Each row is a point. Each copy is the shape, with its points in the same order, turned, moved and blurred by noise. Some copies are also mirrored. Which?
(in the rows, 100 means zero)

Shape (6 x 2)
80, 101
96, 60
51, 110
134, 104
140, 60
117, 80
Copy 1 (6 x 2)
116, 111
118, 68
140, 131
65, 93
78, 50
89, 77
Copy 1 is: mirrored
Copy 2 (6 x 2)
91, 99
120, 135
59, 104
136, 81
162, 120
129, 109
Copy 2 is: mirrored

Shape (8 x 3)
103, 75, 111
102, 104, 128
93, 106, 129
127, 119, 111
121, 42, 63
93, 175, 112
110, 112, 141
118, 102, 86
Copy 1 (8 x 3)
130, 82, 104
133, 97, 129
122, 93, 138
127, 133, 117
114, 79, 40
88, 145, 167
143, 107, 144
109, 117, 97
Copy 1 is: only turned
Copy 2 (8 x 3)
119, 84, 100
104, 96, 74
90, 91, 66
117, 131, 79
131, 93, 158
57, 149, 44
105, 100, 56
107, 122, 117
Copy 2 is: mirrored
Copy 3 (8 x 3)
105, 75, 104
130, 96, 108
129, 103, 108
132, 95, 76
55, 46, 81
144, 162, 73
149, 95, 106
103, 94, 72
Copy 3 is: only turned

Shape (12 x 6)
76, 87, 99, 117, 90, 55
115, 73, 87, 71, 124, 99
73, 90, 98, 115, 96, 115
75, 94, 90, 73, 128, 105
175, 115, 104, 102, 119, 110
152, 82, 100, 108, 71, 69
73, 195, 108, 61, 117, 100
77, 81, 122, 104, 124, 104
84, 117, 121, 75, 111, 89
75, 84, 87, 116, 104, 103
127, 118, 146, 103, 123, 105
123, 105, 131, 78, 95, 116
Copy 1 (12 x 6)
94, 100, 65, 81, 86, 72
99, 113, 92, 52, 114, 140
82, 82, 85, 108, 104, 111
66, 118, 83, 81, 101, 135
154, 134, 128, 87, 136, 128
158, 97, 104, 62, 97, 90
72, 184, 116, 140, 57, 127
66, 100, 97, 86, 123, 103
74, 132, 109, 87, 87, 107
85, 86, 69, 99, 107, 111
102, 132, 138, 98, 130, 97
104, 109, 143, 84, 101, 119
Copy 1 is: only turned
Copy 2 (12 x 6)
51, 84, 94, 146, 119, 91
88, 91, 82, 77, 128, 69
75, 96, 102, 110, 118, 131
64, 118, 76, 76, 120, 103
161, 98, 105, 103, 124, 68
112, 61, 121, 130, 104, 53
98, 192, 60, 114, 73, 105
74, 109, 107, 102, 152, 111
74, 142, 99, 105, 115, 91
76, 93, 91, 109, 125, 122
121, 134, 125, 112, 132, 89
111, 126, 128, 91, 106, 83
Copy 2 is: only turned
Copy 3 (12 x 6)
102, 111, 104, 98, 89, 38
103, 62, 97, 62, 116, 91
66, 99, 94, 100, 87, 81
74, 80, 102, 79, 129, 83
151, 61, 112, 105, 87, 136
151, 94, 99, 78, 60, 86
95, 148, 134, 124, 171, 125
65, 79, 126, 93, 98, 74
90, 109, 135, 86, 127, 88
72, 92, 86, 100, 92, 69
110, 78, 156, 110, 92, 112
102, 97, 134, 71, 87, 120
Copy 3 is: only turned

Shape (14 x 9)
75, 60, 123, 125, 115, 87, 79, 86, 107
129, 20, 86, 109, 121, 120, 136, 96, 122
89, 86, 99, 101, 5, 105, 89, 77, 116
75, 115, 88, 121, 119, 82, 148, 92, 125
108, 108, 83, 114, 113, 110, 84, 81, 125
78, 123, 97, 87, 122, 99, 85, 91, 103
149, 123, 106, 109, 50, 93, 84, 94, 51
81, 113, 101, 73, 124, 82, 98, 97, 104
87, 117, 92, 127, 111, 100, 127, 100, 81
82, 109, 82, 68, 98, 100, 86, 166, 121
90, 114, 80, 125, 125, 82, 78, 92, 61
78, 105, 107, 111, 116, 96, 89, 79, 117
113, 99, 82, 106, 114, 186, 79, 91, 123
82, 117, 107, 128, 93, 95, 107, 98, 113
Copy 1 (14 x 9)
90, 88, 86, 137, 114, 98, 94, 68, 49
105, 58, 24, 122, 124, 122, 160, 98, 78
110, 92, 123, 146, 23, 146, 104, 85, 85
50, 115, 94, 131, 108, 93, 161, 84, 88
87, 131, 66, 129, 113, 115, 105, 87, 106
66, 123, 94, 94, 106, 90, 97, 78, 94
135, 141, 108, 109, 69, 105, 85, 153, 75
71, 117, 92, 84, 101, 76, 115, 70, 93
64, 129, 92, 105, 110, 105, 134, 121, 64
56, 67, 107, 90, 96, 81, 89, 111, 136
63, 139, 72, 106, 101, 81, 89, 115, 56
76, 124, 92, 123, 106, 103, 107, 69, 85
94, 106, 72, 94, 140, 181, 95, 91, 119
74, 119, 114, 131, 104, 109, 115, 89, 86
Copy 1 is: only turned
Copy 2 (14 x 9)
100, 46, 140, 117, 111, 78, 88, 96, 90
161, 28, 102, 104, 109, 120, 134, 73, 110
120, 78, 129, 95, 33, 87, 38, 127, 144
100, 92, 92, 118, 134, 81, 119, 116, 147
83, 77, 96, 120, 77, 80, 107, 70, 117
61, 92, 96, 94, 106, 81, 86, 90, 96
141, 148, 122, 117, 45, 92, 70, 87, 83
83, 101, 101, 81, 121, 80, 88, 91, 103
102, 111, 92, 130, 110, 104, 103, 116, 106
77, 83, 93, 41, 77, 80, 121, 129, 83
91, 105, 86, 138, 101, 67, 88, 97, 61
76, 74, 115, 116, 106, 85, 91, 91, 115
65, 53, 88, 111, 48, 139, 113, 60, 104
89, 95, 115, 119, 92, 78, 98, 118, 120
Copy 2 is: mirrored
Copy 3 (14 x 9)
107, 73, 129, 138, 112, 97, 103, 96, 103
159, 64, 64, 120, 94, 145, 107, 126, 121
89, 108, 90, 107, 28, 60, 97, 83, 154
107, 131, 99, 114, 120, 128, 153, 77, 122
121, 134, 101, 126, 94, 120, 82, 81, 102
89, 126, 108, 105, 125, 109, 84, 67, 102
122, 134, 76, 75, 57, 39, 92, 100, 60
95, 121, 104, 97, 141, 99, 92, 76, 113
94, 120, 85, 111, 107, 111, 134, 79, 77
65, 144, 74, 107, 131, 105, 74, 136, 134
100, 117, 85, 129, 126, 82, 98, 64, 55
102, 114, 121, 123, 111, 109, 99, 74, 104
107, 119, 91, 112, 63, 167, 48, 94, 86
89, 129, 111, 116, 93, 102, 121, 90, 105
Copy 3 is: only turned

Shape (16 x 12)
101, 122, 133, 73, 76, 83, 102, 34, 111, 59, 60, 71
131, 88, 107, 86, 62, 91, 63, 65, 102, 72, 91, 101
90, 119, 65, 98, 121, 142, 144, 90, 91, 95, 137, 88
107, 75, 124, 49, 100, 68, 86, 79, 153, 76, 72, 105
75, 109, 57, 114, 146, 141, 131, 120, 69, 74, 109, 113
105, 120, 93, 130, 129, 96, 96, 136, 82, 156, 93, 106
94, 106, 63, 63, 111, 90, 117, 110, 58, 128, 91, 103
102, 65, 91, 109, 60, 76, 110, 138, 123, 139, 82, 80
117, 121, 82, 81, 76, 86, 123, 123, 144, 109, 91, 108
180, 102, 135, 55, 84, 55, 79, 82, 107, 74, 65, 83
87, 130, 83, 83, 89, 77, 91, 143, 89, 122, 118, 130
86, 95, 77, 87, 127, 102, 135, 64, 102, 86, 149, 91
86, 98, 44, 115, 122, 140, 164, 62, 84, 94, 108, 133
133, 103, 121, 39, 81, 118, 65, 69, 116, 84, 68, 73
96, 121, 32, 105, 130, 110, 100, 66, 101, 97, 99, 89
104, 105, 97, 95, 99, 107, 106, 112, 106, 156, 102, 129
Copy 1 (16 x 12)
140, 122, 164, 77, 78, 105, 81, 84, 111, 93, 34, 74
149, 118, 116, 98, 50, 109, 89, 85, 131, 98, 89, 89
84, 138, 98, 119, 113, 117, 138, 135, 89, 35, 88, 63
126, 83, 141, 87, 97, 95, 101, 88, 157, 105, 65, 127
80, 117, 91, 159, 111, 93, 112, 152, 62, 42, 91, 91
81, 107, 101, 147, 130, 142, 109, 107, 72, 120, 138, 86
81, 148, 122, 145, 107, 84, 135, 117, 99, 112, 109, 85
90, 100, 67, 91, 100, 124, 123, 116, 117, 162, 93, 93
112, 114, 103, 96, 102, 133, 155, 104, 101, 113, 79, 126
195, 132, 149, 99, 99, 117, 88, 92, 144, 131, 86, 112
96, 102, 119, 121, 86, 101, 154, 108, 76, 115, 138, 108
101, 109, 107, 113, 119, 91, 139, 112, 118, 37, 84, 52
76, 125, 89, 173, 95, 113, 141, 119, 93, 39, 49, 60
126, 149, 149, 76, 74, 120, 74, 100, 148, 95, 84, 116
87, 148, 88, 130, 113, 98, 111, 72, 84, 51, 82, 86
75, 105, 112, 135, 97, 146, 136, 106, 112, 113, 118, 93
Copy 1 is: mirrored
Copy 2 (16 x 12)
144, 110, 119, 99, 164, 64, 99, 63, 63, 72, 78, 85
143, 80, 92, 89, 100, 71, 130, 64, 78, 89, 91, 84
101, 132, 66, 86, 153, 129, 129, 117, 138, 114, 137, 101
150, 40, 123, 85, 131, 82, 90, 71, 115, 61, 73, 102
100, 114, 34, 126, 136, 155, 109, 124, 127, 100, 138, 119
73, 105, 98, 116, 71, 121, 86, 137, 122, 132, 89, 109
83, 92, 46, 76, 122, 109, 96, 124, 116, 117, 68, 113
73, 93, 103, 84, 71, 111, 97, 56, 146, 88, 63, 103
112, 109, 102, 84, 101, 94, 120, 101, 152, 66, 68, 125
172, 80, 123, 43, 89, 71, 89, 86, 63, 75, 61, 103
60, 79, 78, 95, 88, 90, 122, 137, 120, 80, 89, 117
112, 100, 74, 73, 162, 99, 112, 95, 134, 116, 144, 109
117, 129, 38, 119, 158, 126, 137, 92, 140, 137, 115, 139
157, 71, 113, 75, 131, 94, 118, 91, 85, 79, 54, 53
130, 120, 49, 116, 131, 83, 101, 110, 142, 116, 114, 84
85, 83, 106, 98, 96, 112, 125, 117, 140, 129, 75, 112
Copy 2 is: mirrored

Shape (18 x 12)
53, 71, 107, 136, 152, 142, 141, 147, 147, 116, 67, 91
85, 75, 75, 114, 68, 111, 96, 55, 93, 62, 105, 93
123, 115, 104, 132, 108, 68, 71, 76, 96, 68, 104, 79
114, 56, 74, 141, 68, 129, 74, 124, 126, 135, 54, 79
116, 57, 92, 75, 73, 106, 112, 130, 104, 59, 140, 73
89, 125, 118, 118, 93, 98, 154, 66, 100, 54, 120, 131
86, 100, 112, 71, 97, 55, 65, 82, 133, 77, 102, 64
133, 73, 57, 101, 143, 61, 72, 66, 101, 114, 75, 87
116, 145, 77, 118, 75, 76, 109, 132, 107, 112, 88, 118
97, 123, 97, 119, 136, 84, 122, 105, 60, 130, 61, 144
76, 135, 60, 117, 74, 138, 64, 65, 137, 119, 111, 83
63, 79, 124, 92, 84, 78, 82, 112, 110, 122, 147, 113
98, 137, 95, 70, 123, 136, 113, 58, 80, 61, 127, 96
128, 65, 58, 103, 75, 71, 90, 59, 148, 139, 64, 138
91, 131, 124, 88, 147, 88, 138, 131, 81, 105, 139, 66
122, 84, 93, 75, 89, 116, 103, 120, 141, 103, 86, 148
79, 68, 49, 57, 81, 98, 93, 124, 147, 48, 87, 113
124, 117, 68, 142, 63, 71, 68, 126, 103, 109, 117, 141
Copy 1 (18 x 12)
40, 116, 107, 134, 73, 116, 131, 123, 75, 110, 36, 34
95, 60, 107, 65, 105, 124, 137, 94, 98, 64, 142, 89
99, 107, 73, 103, 70, 129, 86, 94, 104, 52, 146, 108
63, 41, 93, 100, 62, 57, 88, 85, 87, 104, 88, 66
114, 96, 134, 127, 83, 81, 154, 103, 130, 98, 145, 90
102, 131, 115, 57, 101, 146, 134, 155, 116, 61, 113, 96
97, 127, 48, 113, 100, 87, 130, 69, 125, 55, 139, 74
102, 78, 49, 140, 130, 118, 70, 88, 76, 93, 131, 97
64, 109, 82, 74, 81, 96, 79, 125, 140, 113, 104, 122
63, 127, 86, 86, 123, 124, 76, 124, 71, 102, 67, 141
95, 77, 72, 40, 77, 130, 101, 51, 126, 105, 107, 57
86, 151, 128, 83, 121, 70, 107, 71, 113, 79, 122, 69
141, 116, 96, 77, 98, 165, 148, 88, 110, 89, 101, 119
97, 54, 55, 79, 150, 73, 58, 123, 107, 91, 107, 62
99, 185, 105, 120, 74, 126, 130, 104, 96, 125, 113, 108
110, 81, 104, 105, 119, 79, 105, 124, 144, 99, 65, 86
71, 60, 93, 131, 131, 87, 159, 98, 164, 82, 107, 76
68, 86, 116, 72, 92, 95, 44, 100, 150, 89, 127, 111
Copy 1 is: mirrored
Copy 2 (18 x 12)
86, 93, 98, 126, 28, 35, 99, 130, 144, 85, 53, 128
102, 91, 92, 80, 103, 135, 80, 64, 120, 105, 46, 59
79, 115, 86, 99, 104, 107, 66, 86, 56, 82, 90, 61
141, 82, 39, 93, 53, 100, 69, 144, 104, 125, 75, 90
148, 69, 91, 69, 129, 66, 86, 72, 126, 59, 81, 71
91, 118, 140, 109, 89, 123, 99, 27, 122, 78, 87, 105
90, 131, 89, 104, 153, 66, 76, 92, 80, 107, 63, 66
82, 111, 83, 51, 86, 65, 94, 90, 42, 147, 77, 64
93, 122, 62, 91, 96, 119, 102, 96, 103, 96, 138, 125
77, 104, 109, 92, 55, 111, 141, 102, 69, 115, 100, 138
67, 127, 99, 78, 100, 134, 42, 126, 151, 137, 79, 89
109, 66, 112, 120, 142, 79, 78, 92, 108, 123, 88, 127
86, 129, 165, 48, 107, 115, 98, 75, 116, 74, 73, 83
128, 122, 50, 74, 76, 103, 76, 65, 83, 187, 74, 104
75, 103, 145, 99, 108, 54, 124, 109, 106, 65, 132, 88
144, 124, 86, 71, 88, 84, 74, 77, 109, 109, 76, 155
115, 118, 45, 46, 123, 63, 90, 62, 136, 91, 33, 118
87, 80, 47, 84, 108, 131, 65, 81, 81, 110, 127, 127
Copy 2 is: mirrored

Shape (18 x 12)
81, 90, 124, 99, 93, 174, 104, 103, 105, 100, 76, 81
88, 92, 98, 23, 90, 112, 104, 136, 119, 107, 70, 105
130, 95, 95, 108, 88, 112, 114, 95, 114, 101, 86, 108
89, 89, 114, 116, 106, 91, 116, 99, 97, 112, 90, 102
83, 86, 152, 110, 99, 98, 87, 98, 117, 95, 75, 85
84, 86, 96, 117, 5, 88, 115, 109, 95, 112, 111, 101
106, 134, 174, 122, 89, 99, 131, 90, 118, 54, 114, 105
83, 95, 111, 102, 101, 100, 94, 93, 111, 106, 111, 91
80, 117, 99, 114, 63, 88, 105, 86, 51, 111, 100, 107
95, 97, 106, 78, 83, 90, 97, 91, 100, 69, 101, 86
99, 86, 147, 93, 106, 95, 113, 108, 112, 115, 104, 66
100, 91, 111, 123, 94, 137, 89, 107, 78, 107, 117, 100
88, 99, 97, 116, 97, 96, 106, 104, 102, 78, 63, 98
87, 83, 102, 74, 107, 94, 107, 106, 95, 64, 89, 96
93, 125, 102, 111, 107, 100, 94, 112, 79, 84, 105, 97
83, 96, 100, 118, 90, 100, 110, 93, 100, 94, 109, 97
83, 94, 116, 85, 98, 105, 87, 91, 117, 93, 100, 87
78, 93, 100, 123, 100, 102, 88, 95, 85, 117, 114, 59
Copy 1 (18 x 12)
108, 102, 146, 66, 90, 112, 51, 66, 101, 73, 93, 99
125, 104, 131, 51, 78, 91, 97, 108, 149, 114, 142, 74
122, 110, 109, 111, 102, 123, 100, 94, 127, 84, 82, 86
103, 105, 104, 122, 108, 91, 91, 83, 110, 91, 115, 111
84, 104, 134, 107, 132, 85, 65, 87, 107, 88, 116, 81
90, 138, 142, 149, 37, 94, 114, 93, 107, 89, 95, 65
100, 149, 88, 121, 125, 99, 44, 119, 95, 36, 113, 67
76, 113, 105, 98, 101, 98, 91, 90, 104, 95, 105, 99
113, 135, 102, 138, 68, 99, 90, 78, 74, 121, 109, 93
99, 113, 109, 92, 103, 105, 102, 104, 88, 90, 121, 62
73, 91, 108, 109, 107, 108, 65, 85, 124, 80, 137, 86
96, 111, 122, 110, 85, 129, 72, 96, 87, 94, 85, 121
128, 98, 117, 107, 110, 77, 95, 92, 95, 87, 96, 86
118, 102, 111, 84, 110, 96, 109, 107, 88, 85, 134, 85
111, 103, 90, 109, 93, 101, 75, 117, 77, 105, 101, 96
93, 113, 100, 112, 90, 98, 99, 90, 94, 83, 95, 100
83, 111, 114, 82, 112, 97, 90, 93, 103, 94, 109, 82
68, 83, 103, 113, 83, 106, 85, 72, 81, 107, 100, 98
Copy 1 is: mirrored
Copy 2 (18 x 12)
95, 126, 99, 140, 120, 145, 126, 121, 118, 87, 74, 73
91, 127, 128, 39, 129, 138, 121, 122, 121, 101, 92, 94
119, 85, 104, 99, 87, 98, 111, 101, 122, 96, 74, 87
86, 87, 100, 106, 91, 100, 101, 119, 90, 79, 80, 109
75, 107, 119, 112, 100, 101, 104, 122, 73, 73, 72, 63
108, 126, 73, 78, 22, 133, 104, 108, 81, 110, 59, 100
119, 143, 116, 126, 69, 48, 104, 143, 98, 49, 76, 74
73, 112, 97, 106, 91, 95, 99, 105, 96, 94, 95, 93
115, 113, 90, 106, 58, 126, 93, 92, 71, 71, 98, 130
101, 116, 115, 88, 74, 105, 98, 117, 99, 90, 120, 76
71, 107, 102, 102, 99, 85, 141, 130, 81, 83, 89, 83
101, 114, 106, 145, 89, 114, 113, 101, 93, 113, 85, 111
113, 88, 103, 100, 98, 116, 76, 125, 93, 80, 86, 81
96, 103, 127, 89, 93, 114, 93, 139, 106, 91, 120, 89
120, 116, 104, 115, 101, 95, 87, 112, 82, 93, 111, 110
93, 105, 90, 113, 76, 102, 89, 116, 99, 93, 92, 101
75, 119, 111, 99, 96, 103, 101, 107, 101, 90, 101, 75
76, 100, 71, 126, 90, 111, 107, 102, 69, 102, 111, 97
Copy 2 is: only turned
Copy 3 (18 x 12)
106, 118, 112, 58, 94, 129, 117, 131, 135, 122, 72, 79
104, 157, 96, 76, 139, 88, 62, 126, 91, 84, 79, 86
100, 110, 139, 114, 91, 115, 104, 99, 95, 86, 81, 86
99, 81, 108, 108, 106, 102, 106, 106, 102, 103, 88, 114
132, 94, 110, 90, 114, 112, 105, 103, 122, 110, 53, 129
39, 120, 123, 131, 70, 73, 95, 116, 126, 97, 45, 127
124, 88, 150, 70, 78, 114, 117, 99, 134, 55, 85, 163
111, 91, 107, 100, 95, 90, 89, 94, 124, 107, 87, 105
68, 101, 83, 110, 60, 80, 126, 100, 96, 98, 85, 125
107, 105, 107, 81, 77, 93, 72, 92, 98, 83, 65, 113
118, 96, 133, 83, 115, 100, 84, 104, 110, 129, 87, 134
88, 107, 100, 101, 73, 132, 106, 98, 130, 120, 98, 101
115, 87, 101, 105, 87, 111, 104, 124, 92, 81, 61, 100
106, 95, 95, 74, 96, 111, 65, 105, 88, 77, 72, 105
115, 100, 89, 101, 64, 109, 95, 108, 103, 88, 105, 117
94, 82, 109, 104, 78, 97, 95, 107, 117, 94, 83, 107
121, 102, 104, 85, 97, 91, 82, 92, 121, 101, 72, 102
106, 83, 97, 106, 68, 90, 90, 104, 115, 144, 88, 108
Copy 3 is: mirrored

Shape (16 x 12)
80, 80, 101, 75, 74, 130, 84, 59, 107, 104, 36, 82
134, 89, 79, 115, 84, 56, 80, 123, 60, 96, 105, 93
137, 56, 78, 107, 101, 86, 113, 85, 47, 106, 100, 87
146, 139, 144, 119, 95, 106, 143, 110, 122, 65, 82, 87
124, 46, 86, 138, 72, 90, 73, 114, 83, 101, 111, 106
79, 76, 111, 116, 60, 85, 109, 86, 58, 83, 108, 76
89, 76, 121, 121, 140, 107, 94, 57, 139, 139, 45, 59
119, 150, 87, 124, 82, 128, 152, 140, 115, 74, 95, 54
109, 103, 61, 129, 91, 80, 69, 108, 44, 88, 115, 120
139, 85, 120, 92, 87, 93, 70, 113, 54, 119, 138, 81
126, 54, 113, 93, 82, 108, 111, 110, 52, 62, 102, 86
158, 157, 90, 115, 97, 94, 126, 112, 161, 54, 125, 49
55, 101, 81, 81, 134, 99, 109, 96, 148, 120, 87, 108
67, 94, 92, 95, 117, 135, 81, 43, 113, 118, 109, 114
120, 75, 103, 109, 121, 93, 61, 119, 41, 61, 133, 79
150, 143, 113, 104, 76, 67, 111, 81, 147, 73, 102, 62
Copy 1 (16 x 12)
123, 130, 76, 93, 129, 134, 113, 52, 63, 81, 65, 104
97, 123, 108, 144, 54, 93, 79, 130, 107, 123, 89, 112
147, 88, 101, 144, 82, 81, 82, 102, 105, 128, 75, 99
129, 142, 118, 60, 103, 83, 137, 137, 135, 64, 119, 73
116, 103, 98, 124, 17, 107, 86, 104, 113, 113, 60, 104
97, 91, 124, 118, 73, 93, 105, 94, 71, 112, 79, 58
108, 118, 76, 91, 142, 124, 120, 50, 156, 89, 43, 79
121, 115, 97, 65, 89, 133, 114, 148, 119, 96, 160, 52
87, 102, 73, 127, 59, 77, 46, 123, 92, 99, 84, 105
125, 120, 153, 102, 77, 90, 56, 97, 108, 125, 88, 116
135, 85, 136, 114, 70, 99, 104, 112, 79, 96, 88, 95
120, 147, 119, 90, 80, 117, 103, 116, 164, 54, 172, 61
69, 95, 64, 85, 125, 113, 121, 58, 138, 94, 117, 123
109, 94, 58, 76, 109, 84, 77, 26, 113, 81, 90, 102
94, 77, 145, 129, 73, 80, 54, 115, 102, 79, 85, 110
120, 184, 107, 100, 89, 97, 112, 95, 139, 70, 139, 60
Copy 1 is: mirrored
Copy 2 (16 x 12)
57, 50, 61, 89, 90, 103, 93, 117, 110, 125, 42, 115
120, 119, 120, 106, 103, 70, 90, 95, 44, 78, 64, 79
100, 83, 136, 128, 107, 92, 117, 78, 68, 71, 40, 95
130, 118, 103, 106, 106, 152, 57, 160, 112, 58, 64, 121
117, 82, 123, 119, 62, 71, 110, 104, 54, 84, 84, 85
68, 106, 104, 156, 91, 81, 109, 132, 74, 97, 50, 98
121, 52, 88, 101, 115, 91, 98, 105, 176, 135, 61, 96
109, 111, 50, 120, 118, 146, 82, 152, 101, 26, 82, 84
80, 128, 121, 119, 89, 74, 80, 72, 50, 77, 86, 69
115, 106, 130, 122, 125, 110, 112, 102, 34, 118, 83, 90
85, 72, 134, 134, 107, 100, 100, 127, 47, 70, 58, 119
169, 129, 40, 126, 118, 141, 59, 128, 94, 41, 94, 133
83, 99, 69, 74, 115, 77, 116, 105, 152, 91, 111, 125
61, 88, 88, 112, 84, 109, 113, 74, 133, 130, 107, 124
94, 87, 136, 151, 131, 80, 73, 97, 35, 89, 103, 96
160, 134, 58, 116, 103, 124, 63, 127, 96, 86, 58, 143
Copy 2 is: mirrored
Copy 3 (16 x 12)
74, 47, 96, 117, 56, 84, 54, 59, 85, 99, 90, 93
115, 131, 74, 81, 114, 76, 107, 108, 80, 139, 75, 69
137, 112, 80, 99, 122, 105, 94, 68, 62, 117, 103, 73
88, 130, 102, 127, 31, 139, 147, 116, 95, 93, 96, 92
149, 106, 52, 100, 111, 72, 85, 108, 101, 112, 83, 94
114, 79, 85, 114, 101, 66, 103, 118, 53, 90, 109, 62
63, 94, 119, 164, 102, 105, 64, 54, 129, 71, 78, 98
72, 87, 68, 120, 61, 168, 143, 137, 102, 113, 97, 56
94, 122, 37, 72, 125, 72, 104, 111, 65, 124, 99, 90
128, 136, 107, 69, 107, 92, 67, 130, 84, 112, 112, 74
147, 106, 82, 101, 79, 107, 87, 109, 37, 100, 87, 79
76, 141, 67, 99, 39, 150, 149, 116, 140, 78, 84, 28
48, 63, 97, 83, 109, 112, 105, 74, 119, 56, 57, 107
62, 76, 77, 84, 101, 93, 67, 68, 102, 44, 120, 108
117, 150, 61, 87, 114, 97, 67, 133, 44, 92, 81, 71
81, 135, 99, 104, 34, 101, 140, 94, 128, 90, 89, 36
Copy 3 is: only turned
Copy 4 (16 x 12)
87, 103, 131, 104, 76, 129, 113, 145, 109, 59, 54, 59
117, 81, 101, 121, 127, 43, 115, 103, 88, 90, 126, 99
113, 54, 112, 130, 95, 78, 142, 74, 98, 99, 114, 79
137, 116, 76, 149, 53, 102, 56, 102, 43, 82, 91, 108
111, 80, 117, 155, 121, 64, 129, 103, 130, 62, 121, 106
51, 90, 115, 130, 88, 85, 128, 108, 86, 81, 135, 92
93, 71, 106, 161, 120, 156, 94, 110, 92, 76, 26, 58
132, 133, 41, 141, 76, 115, 102, 119, 37, 73, 133, 89
102, 112, 100, 105, 131, 42, 140, 68, 100, 75, 121, 92
115, 96, 133, 121, 119, 70, 95, 91, 110, 120, 142, 82
112, 78, 132, 126, 71, 86, 107, 88, 91, 72, 149, 97
138, 110, 9, 146, 82, 85, 32, 101, 70, 84, 116, 84
98, 105, 69, 98, 132, 153, 109, 114, 112, 81, 51, 117
77, 126, 97, 106, 100, 132, 114, 78, 147, 89, 63, 73
104, 80, 126, 107, 134, 72, 88, 54, 101, 62, 155, 75
106, 91, 47, 139, 71, 63, 37, 124, 72, 99, 88, 91
Copy 4 is: mirrored
